Each row of a before or after table is a point. The points were changed in one or more steps. Then noise was added and the rows were shuffled. The steps act on how far a point lies along the listed directions, d1 being the first. Name the steps. A step turns or swaps two directions, mirrors them in a line or flattens them onto one, adds a multiple of one to another, or multiplies one. Angles are multiples of 10 degrees, from the lower direction toward the higher: turns from -170 to 170, lines from 10 to 170 but not 90. Use the fewest steps. Two steps may share a direction if one is a turn and the other turns, adds or multiplies; they go together, in the order done. Otherwise the lowest direction goes first.

Directions:
(1): [ 4.4 -3.3]
(2): [3.3 4.4]
Before:
[[-1.7 -3.8]
 [ 0.8 -2.2]
 [-0.2  1.3]
 [ 2.0  5.3]
 [-0.1 -4.0]
 [ 0.0  7.1]
 [-1.1  4.3]
 [ 1.0  6.4]
 [ 3.6 -4.0]]
After (9 x 2):
[[ 1.3  5.9]
 [-2.7  5.7]
 [-0.5  7.6]
 [ 6.3 -6.0]
 [-0.8  1.5]
 [ 1.9 -2.9]
 [-2.1  8.9]
 [-1.2 -4.1]
 [ 0.8 -4.8]]
Steps: multiply d1 by 1.6

Directions:
(1): [ 5.7  0.3 -3.6]
(2): [ 3.6 -1.7  5.5]
(3): [0.7 6.5 1.6]
Before (8 x 3):
[[ 0.2 -2.4 -3.8]
 [ 2.1  2.2  5.6]
 [-2.3 -5.0  0.8]
 [-2.5 -5.9  1.2]
 [-3.3 -3.6 10.4]
 [ 4.8 -2.8 -3.7]
 [ 0.5  4.7 -0.9]
 [-3.4 -4.7 -0.6]]
After, 8 rows:
[[  4.1   3.1  -4.5]
 [  2.6  -3.6   2.4]
 [-11.2  -2.5  -1.9]
 [ -4.4   4.3  -0.6]
 [ -2.2  -5.3  -1.9]
 [  2.1   4.0  -0.6]
 [ -3.3   5.0   0.2]
 [ -3.6   4.1   0.0]]
Steps: turn d2 and d3 by -140 degrees

Directions:
(1): [ 3.7 -6.4  0.9 -2.5]
(2): [-2.6 -3.7  1.5  6.2]
(3): [4.6 2.5 5.4 2.1]
(4): [ 4.5  0.5 -5.4  3.5]
Before, 12 rows:
[[ 0.1 -2.1 -0.1 -4.2]
 [-8.6 -1.3  0.4  5.6]
 [ 2.5 -2.8 -3.7  2.4]
 [ 8.5  1.4 -2.6  2.0]
 [-0.7  3.4  2.2 -1.2]
 [ 0.3 -7.2  1.8  5.4]
 [-0.2 -1.0 -5.7  0.2]
 [ 1.9  5.7 -3.0  2.0]
 [-2.1 -4.8 -2.4 -0.6]
 [-0.5  2.4 -6.7  3.3]
 [ 0.9  1.8  0.8 -1.4]
 [-6.3  0.0  2.0  4.0]]
After, 12 rows:
[[11.2  1.7 -5.9  3.8]
 [-0.8 -2.2  0.5 -4.6]
 [ 1.4  2.6 -9.1  4.9]
 [-2.1 -4.8 -2.3 -0.5]
 [ 0.7 -7.1  1.3  5.7]
 [ 1.3 -1.0 -7.3  1.1]
 [ 3.5  5.8 -4.9  3.1]
 [-9.5 -1.4  1.6  4.9]
 [ 0.6  1.7  1.1 -1.4]
 [-1.4  3.4  3.0 -1.6]
 [-7.4 -0.1  3.3  3.1]
 [ 4.2 -2.4 -5.7  3.8]]
Steps: multiply d4 by 1.6

Directions:
(1): [ 0.5 -5.3 -3.4 -3.7  6.1 -0.6]
(2): [-2.1 -4.8  3.8 -4.1 -4.6 -3.5]
(3): [ 4.9 -4.6 -1.7  5.8 -2.1 -2.5]
(4): [ 1.2 -2.4  7.4  2.0  3.5  3.6]
(5): [ 2.4  3.5  2.8 -0.4  3.5 -7.3]
Before, 11 rows:
[[-0.5  6.1  3.3 -1.9 -1.8 -0.6]
 [-1.7  3.8  4.6 -1.1  1.3  2.8]
 [-2.7 -7.1 -1.5 -5.5 -0.5  4.3]
 [-1.7 -4.5 -0.4 -2.8  1.8  4.7]
 [-1.4  5.0  0.7 -2.0 -0.2 -0.1]
 [ 1.3  0.2  7.0 -2.5 -1.9 -2.9]
 [-0.5  3.6  2.8  0.2 -1.7 -2.8]
 [-0.5  1.6 10.5 -0.9  4.1 -3.1]
 [-4.1  4.9 11.2 -5.6  6.8 -5.0]
 [ 3.2  2.7 -1.0 -1.4  2.3 -0.3]
 [-2.5 -5.8 -9.3 -5.3  0.4 -2.7]]
After (11 x 6):
[[ -1.6   4.8   0.2  -2.3  -1.5   1.1]
 [ -1.0  -3.8  -0.1  -3.3   4.9   0.9]
 [ -1.0  -6.6  -0.8  -7.4   3.5  -0.6]
 [ -5.9   6.7  12.0  -2.5  -0.8   1.3]
 [ -3.2   2.0  10.2   1.4  -1.9   3.0]
 [ -0.2  -0.5   5.9  -1.8  -5.0   1.1]
 [ -1.3   2.6   2.6   1.2  -3.8   0.6]
 [ -2.7   2.0   3.2  -1.0   0.0   6.0]
 [  0.5  -1.4  -5.5  -6.0   3.8 -11.6]
 [  2.9   4.1  -0.5  -0.3   0.9  -0.5]
 [ -1.3   4.4   2.3  -1.7  -3.3   3.1]]
Steps: turn d1 and d5 by 50 degrees; add -0.5 times d4 to d5

Directions:
(1): [-2.2 -2.6 -5.4 -3.0  1.5  2.1 -4.7 -6.6]
(2): [ 2.1 -7.2 -1.6 -1.8 -0.8 -7.6  1.0  1.0]
(3): [ 3.3 -6.3  4.3  1.9  5.0  4.9 -0.3 -0.1]
Before:
[[-5.2  3.1 -4.5 -1.2 -0.3  5.3 -7.0 -6.7]
 [-2.0 -1.6 -4.6 -2.9  0.4  4.9 -5.3 -5.9]
 [-3.8  1.4  0.9  0.6 -4.5  1.3  2.0  3.1]
 [ 1.0  3.4  3.9  3.8  2.5  3.4  3.7  2.9]
 [ 0.3 -5.7 -7.3 -3.4  1.7  2.6 -3.3 -4.7]
 [ 4.2  7.6 10.8  6.2  2.7  2.7  8.3  7.5]
 [ 2.0 -0.7 -3.2 -3.1  0.6  1.1 -1.8 -2.0]
 [-1.7  1.5  0.0  0.2 -1.2 -2.0  2.0  2.8]
 [-1.1 -1.6 -1.3 -3.3 -0.1 -1.9 -1.9 -4.4]]
After, 9 rows:
[[-3.9  3.6 -6.0 -3.5 -2.9  1.8 -4.0 -4.7]
 [ 1.1  1.7  3.7  3.7  4.6  6.5  2.0  0.7]
 [-1.5  0.1 -1.6 -3.2 -1.8 -4.1 -1.0 -3.1]
 [-6.5  9.1 -4.6 -0.8 -3.6  3.1 -5.1 -4.2]
 [-0.7  0.1  1.6  0.9  0.0 -1.1  2.4  3.5]
 [ 1.4  1.1 -3.9 -3.2 -0.9 -0.6 -1.3 -1.4]
 [-2.9  0.5  2.8  1.5 -3.4  2.7  2.4  3.8]
 [ 5.5  2.0 11.5  6.5  8.4 10.0  5.0  3.2]
 [-1.3 -1.9 -9.6 -4.5 -1.9 -1.5 -2.3 -3.8]]
Steps: turn d1 and d3 by -40 degrees; multiply d2 by 1.3

Directions:
(1): [ 0.1  5.6  1.1  2.3 -4.4  4.9  7.4 -1.1  1.0]
(2): [ 6.8  2.5  2.1  4.3  3.8 -3.5  2.1  4.5 -3.2]
(3): [ 2.9  2.8 -0.1 -1.4 -8.9 -2.9 -4.6  3.3  0.6]
Before (11 x 9):
[[ 2.5  1.0 -1.0 -0.3 -5.4 -3.4 -6.0  1.3  0.3]
 [ 0.1 -4.0 -1.6 -3.0 -2.5 -0.8 -8.8 -1.0 -3.7]
 [-2.5 -1.1 -0.8 -1.6 -2.2  0.3  0.3 -0.3  0.6]
 [-4.0 -2.7 -0.1 -4.3  5.8  2.7 -1.4 -3.3  0.0]
 [ 8.5  2.2  2.4  3.0  0.5 -4.1  1.3  5.0 -2.9]
 [-6.2 -4.6 -3.7 -1.1 -2.5  4.2  0.3 -4.3  1.4]
 [ 7.5  0.3  1.1  5.1  4.2 -2.8  2.0  3.7 -3.8]
 [ 0.1 -0.4 -2.0 -0.8 -7.8 -2.9 -5.2  2.9  1.4]
 [-3.2 -5.9 -2.2 -0.3  7.4 -3.6 -4.5 -1.4 -0.8]
 [11.0  0.8  1.9  6.0  7.8 -5.4  5.0  3.1 -2.5]
 [ 8.4  1.1  4.3  3.7  6.8 -4.7  5.5  4.6 -4.2]]
After:
[[-1.5  4.5  2.6  0.3 -4.2  6.5 11.6 -3.5  1.8]
 [ 4.2  3.2 -0.2  1.4 -5.5 -2.6 -3.2  2.0 -0.3]
 [ 0.0 -7.2 -2.9  0.7  4.8 -3.4 -4.1  0.9 -2.5]
 [ 0.5  5.0  0.1  2.7 -4.2  6.9 12.2 -5.6  3.8]
 [ 3.2  0.9 -1.1  1.1 -6.0 -4.4 -4.1  5.0  0.0]
 [ 7.2  1.2  1.1  2.4 -0.6 -2.0 -3.1  3.1 -6.5]
 [ 1.4 -1.0  1.5 -0.7  8.9 -0.5  0.0  0.4 -2.6]
 [ 0.2  3.5  0.0  2.9 -4.6  6.2  7.5 -2.4  0.6]
 [ 3.5  1.5  0.7  6.0  7.2 -2.7  4.4  2.0 -3.1]
 [-0.2 -2.0 -0.4 -0.8  0.5 -2.3 -1.5  1.5 -0.8]
 [ 0.9  4.7  1.2  0.1 -8.0  4.5  5.9 -1.2  1.8]]
Steps: turn d1 and d2 by -100 degrees
